Each row is a point. Examples show where two turns around zero, p and q, send a point. Where does a point land after both, in the order given? Backwards means that the second turn is done in reverse. Each puzzle has new turns, and all numbers are rounded.
In the rows, 128 means zero.

Turn p:
[169  65 117] => [198 104 145]
[106 144 114] => [ 99 118 129]
[109 135 167] => [115 168 141]
[ 98 148 149] => [ 96 153 136]
[158 149  94] => [132  99  87]
Turn q:
[152 128 160] => [139 111 162]
[110  69  78] => [168 137  60]
[107 153 131] => [ 95 129 127]
[139 132 159] => [128 108 155]
[153 135  78] => [145 181 121]
[107 151 163] => [ 93 102 144]
Where do these land?
q, then p: [117 149 121] => [104 129 134]
p, then q backwards: [109 186 137] => [ 84 163 101]
q, then p: [142 131 117] => [125 136 112]
q, then p: [145 137 145] => [135 152 134]
q, then p: [128  31 143] => [213  80 114]
q, then p: [127 133 106] => [112 122 113]

Turn p:
[ 94 146 130 113] => [135 125 164 109]
[118 100  54 173] => [ 43 130 134 160]
[122 108 139 150] => [126 155 127 145]
[150 173 179 103] => [183 124 107  81]
[156 112 139 102] => [154 107 107 145]
Turn q:
[ 98 142  51 127] => [ 98 125 118  50]
[189 101 144 125] => [129  92  96 177]
[130 111 135 151] => [106 133 132 147]
[ 83 135 129 107] => [142 135 166 100]
[140 151 182 130] => [165 155 129 167]
Where do these land?
p, then q: [106 125 133 150] => [148 152 130 126]
p, then q: [177 153  63 119] => [ 86  86 179  93]
p, then q: [129 167 159 123] => [162  97 109 123]
p, then q: [118  52 152 142] => [100 192  90 147]
p, then q: [109 143 133 106] => [144 113 132 152]

Turn p:
[116 118 160 159 172 102 161 130] => [113 165 158 132 152 158 147  88]
[119  55 163 159 124  90  71 112] => [149 160 189  86 133 134  54 116]
[ 91 181  97 122 106 137  81 164] => [ 72 129  98 123 112  74 119 172]
[128 165 118  99  86 140 169 125] => [131 107  66 124 103 133 159 125]
[172 147 171 143 125 143 105 115] => [160 148 142 165  92 104 119 110]
[123 114 155 134 156 137 149 151] => [123 144 161 127 126 146 161 123]
[113 160 121  75 157 123 152 155] => [122 141 102 121 155 115 190 152]
[144 127 100 129 131 135 124  82] => [148 108 110 157 147 140 100 132]
[140  74  49 151 137  73 148 156] => [102  59 154  87 199 127 115  95]
[135 137 145 110  85 201 121  92] => [162 116 102 157  62 150 117 167]
Turn q:
[177 161 164 140 101 139 189 163] => [116 184 204 131 118 160 142 107]
[ 83  76 167  83 126 129 143 133] => [115  97 157 131 146  68  78 114]
[ 87  80  84 104 157 131  90  65] => [132  58  49 127 151 111 102 114]
[ 83 129 124 114  95 120 123 131] => [125 122 127  91 141  86 136 129]
[ 74  86 103 153 149 142 142 130] => [120  82 108 124  81  93 125 101]
[149 138 135  92 140 116 132 104] => [108 131 125 143 168 146 115 130]
[174 176  81 118 120 158 146 137] => [107 157 124  89 121 200 135 124]
[123 119 173 150 118 161 120 148] => [161 157 149 136 103 104 105 120]
[144 103 123 153  78 104 128 151] => [167 109 170 110 126 128 162 135]
[174 171  83 142 153 118 104 160] => [119 143 111 123 102 190 152 181]
[141 168 172 159 172  89  90  87] => [138 167  87 205 149 121 155 155]
Where do these land?
p, then q backwards: [145 122 102 120 166 113 122  93] => [150 114 155 104 122 111 108  92]
p, then q backwards: [116  81 149 126  99 101 145 151] => [130 128  93 123  81 160 147 147]
q, then p backwards: [183 102 181 186  99 171 165 164] => [177  81 219 166 143 150 124 117]
p, then q: [104 100 148 112 158 119  86 126] => [112 172 137 141 126 127 111 173]
q, then p: [143 117 129 165  94 124 103 167] => [162 113 131 118  95 107 162  99]
q, then p: [115 152 157  97 149 126 115  63] => [ 87 133 131 169 187 120 107 133]
q, then p: [ 79 135 145 113 190 134 124  84] => [ 73 118 118 123 175 125  70 126]
q, then p backwards: [145 152  79 137  71 185 174 119] => [105  85 176 140  98  76 187 143]
p, then q: [147 138  89  86 122 111 122 181] => [ 85  72 163 147 142 122 134 142]
q, then p backwards: [103 180 101 138 131  95 125 132] => [ 91 164 127  97 133 133 146 164]

Turn p:
[133 126 152 128 157  86 160  88 120] => [146 118 126 139 146  94 146 183 106]
[171 111 110 107  93 142 130 127 126] => [113 127 141 108  79 142 130 142 155]
[141  85 117 178 128 144 118 113 119] => [106  91 145 106 153 154 161 129 144]
[113 115 153  90 111  66 134 173 121] => [116 142  90 113  97 120 103 142  58]
[143  86 128 138 163 167 168 119  84] => [136 151 172  77 161 135 165 155 138]
[100 132 116 139  64 129 136  72  85] => [119 113  69  94 127  89 158 130 182]
[ 93 139  77 107 149 103 141 134 135] => [143 135 107 123 154 129  65 146 133]
[145 203 145  65 146 102  57 144 144] => [199 118 126 179  64 111  83  86  97]
[154 175 138 172 133 182 114 163 153] => [133 153 150 181 129 178 156  79 148]
[ 87 110 143 157 136 160 121 147 193] => [ 71 132 153 161 170 129 114  86 120]
Turn q:
[121  89 133 149 177 155 138 186 133] => [109 101 137 134 166 143 167  98 185]
[103  97 161 144 157 144 124 120 157] => [127 136 144 128 124 123 116  82 176]
[134 188 177 108 162 151 119 171 119] => [ 67 178 140 122 136 183 151 135 135]
[ 80 102  93 137 105  78 140 105 108] => [140  67 103 104  86  95 110 128 116]
[119 122  78 160 123 119 151  63 110] => [174  94 137 116 104  97 130  98  74]
[161 154 139 127 113 107  99  92 114] => [131 157 153 110 126 111 104 158  92]
[128 133 131  78 167 158 121 159 160] => [129 162  96 120 160 176 137 115 162]
[ 95 109  98 160 129 157 107 161 155] => [132  79 134 156 149 160 107 102 152]
[167 165 176  75  81 151 113 119  87] => [132 196 144 138  96 148 140 205 116]
[122 117 107 151  97 114 176 113 144] => [138 105 104 162 112  89 131 110 106]
[113 102  80 175  99  70 148  98 157] => [141  69 104 138 126  62  89 103  96]
[194 156 165  72 125 133 100 150  93] => [116 193 140 110 151 147 152 205 128]
Where do these land?
q, then p: [ 39 144 133 130 157 147 111 116 185] => [115  73 151 131 120  82 124  86 201]
p, then q backwards: [122 160 118 100 134 124 144  83  88] => [148  70 128  93 115 117 132 103 127]
q, then p: [120 138 117 116 174 144  84  99  51] => [126 189 168 105  69  86 140 122 115]
p, then q: [166 133 167 127 117 154 111 147 150] => [123 135 149 163  77 107 130 124 117]
p, then q: [179 148 117 137 170 101 142 122  90] => [120 144 136 166 174 128 178 156 136]
q, then p: [164 117 149 153  72  96 162 134 112] => [113 124  67 128 145 161 134 146  79]
q, then p: [179 126 100 113  90  97 116 129 134] => [164 125 122 113 130 182 114 131  89]
q, then p backwards: [122 138  71 144  92 141 135 146 119] => [146 134 134 158 149  75 100 126 141]
p, then q: [ 51 118 159 163 167 173 108 117 198] => [107 130 177  49 101  98 111  49 135]
q, then p backwards: [146  77 117 121 105 126 159 125 146] => [113 174 138 128 129 117 127  80 119]
q, then p: [ 70 118 150 133 150 122  85 148 155] => [ 99  96 157 141 127  91  98  83 143]
q, then p: [177 120 140 100 108 113 178 170 107] => [122 172  93 138 164 172 103 164 114]

Turn p:
[155  84 134 114 119 152  85 164 154  81  86] => [139 150 137 175 195 139 148 172 147 134 159]
[146 111 119 194 121 108 140 120 141 130 101] => [ 96 137 119 115 135 150 146 101 184 109 141]
[141 162 142 163  91  72 121 134 145 108 162] => [114  88  88 102 123 144 191 111 128 149 131]
[102 113 155 106 134 220 174  68  93 187 186] => [100 158 223 105  81  61  81  97  77 143 106]
[132 195 148 133 148 125 165 125 134 127 128] => [146 152 100 133  76 133 145  99 122 147  99]
[154 134 105 147 160  77 104 135 139 157 144] => [139  94  90  92 122 130 110 133 175 148 135]
[120 131 112 141 142 133  76 175 166 118 111] => [139 112  98 163 175 116 134 152 166 136 106]
[ 84  87 128  92 119 167 192 135 105 166 147] => [ 98 162 146 120 124  78  77 112  66  93 135]
[154 173 166 136 128  90 127 132  88 143 120] => [115 115 101 131  85 178 123 116 120 171 132]
[ 90 174 121 151 144 112 116 109  84 126 137] => [131  76 129 145  80 145 121 106 127 115  97]
[129  96 108 110  97 131  88 153 147 121  94] => [121 129 126 139 190 144 128 173 132 115 128]
[ 89 141 140  52 110 164 184  46 117 165 135] => [151 172 191  79  98 127  95 108  42 109  87]
[137  79 138 145 155  92 104 146 153  78 120] => [158 109 113 147 176 132 145 115 163 124 184]
[158 110  77 108 125 149 115 150 124  87 121] => [142 136 132 146 133 116 144 195 143 100 153]
Turn q:
[136 128 106 177  69 155  76 185  89  88 143] => [107 143 120 142 108 126 173  58 171  62 175]
[134 105 135 117 157 120 166 102 146 117 167] => [110 104 159 115 106 107 103 140 120 168 109]
[153 109 132 132 169  88 177 148 161 166  98] => [ 95 122  77 120 120 148 114 170  96 186 126]
[ 67 172 172 183  90 146 141 136 115 166 142] => [183 173 132 126 149  82 157 124 132 149 202]
[149 131 138 142 138 128  57 130 127  77 127] => [124 121 121 132 125 134 160 105 195 101  88]
[147 141 135 136 118 205  91 145 103 132 124] => [153 153 138 166 135 163 125  66 157 118 141]
[146 165 119 103 129 134  75 153  58  97 130] => [151 128 151 142 109 176 191  98 136  78 108]
[117 140 101  90 163 113 156 135 168 150 140] => [115 123 130  82 148 139 111 133  80 158 104]
[ 45 136 135 160  95 144 150 134 150 116  85] => [169 150 104  80 145 105  97 149 150 105 191]
[115  72 141  89 135  84 154 100 168 183 137] => [106 148 113 131 126  82  82 176  73 156  87]
[170 137 126  83 119  95 164  98 175 111 108] => [ 78 108 151 123 162 151 105 190 123 134 106]
[131 120  94 137 141 108 145  68 147 156 125] => [131  76 115 140 158  99 103 146  99 143 115]
[153 107 130 116 141 145 111 130  57 106 137] => [144 114 149 166  71 153 143 107 132 105 113]
Where do these land?
p, then q: [142  99 123 163 147 139 116 107 104 127 149] => [112 159 138 122 129  82 118 141 144 141 112]
q, then p backwards: [154  32  59 141 129 112 115 167 135 100 199] => [ 73 151 130 203 112 130 192 136  75 184 184]
q, then p: [ 64 168 140 102 126 154 168 156 147 157 139] => [153 119 129 123  73 129 103 160  92 193 124]
q, then p: [186 127 143 124 108 140 154 104  95 146 146] => [ 72 113 137 145 127 118 132  76 145 143 129]
q, then p: [112 110 108 101  71 155 131 112 147 110 107] => [171  84 136 170 142 126 157 130 134 148 133]
q, then p: [105 130 100 115 131  95 137 144 147 158 134] => [139 111 121 137 100 141  94 148 105 106 138]
p, then q: [190 190 120 107 136 175  91  80 137 107  79] => [106 191 117 153 172 191 123 130 149 171 188]
q, then p backwards: [130 135 105 129  93 100 170  71  92 133 113] => [110  99 101  93 118 135  93 146  84  86 153]
q, then p: [173 134 190 173 148 141  89  92 123 147 149] => [ 98 161  98  84 137 136 126  78 192 134 106]
p, then q: [ 75 134 142 127 109  74 120 163 137  84 135] => [128  54 123 139  77 127  98 109 117 126 135]
q, then p: [108 152 150  97 109  94 145 145 139 155  86] => [131 130  88 171  86 104 118 161 119 135 121]
p, then q: [100 135 189 144 147 153  58 197  99 150 151] => [158 123  28 156 113  62 130 109 109 147 131]
q, then p: [122 138 102 167 145 163 156 152 142 113 102] => [143 117 167  93 140  81 120 156 125 135 122]
p, then q: [131 108 122 101 193  97 142 100 148 106 103] => [ 84 105 161 161 156 148 141 105 155 144  91]
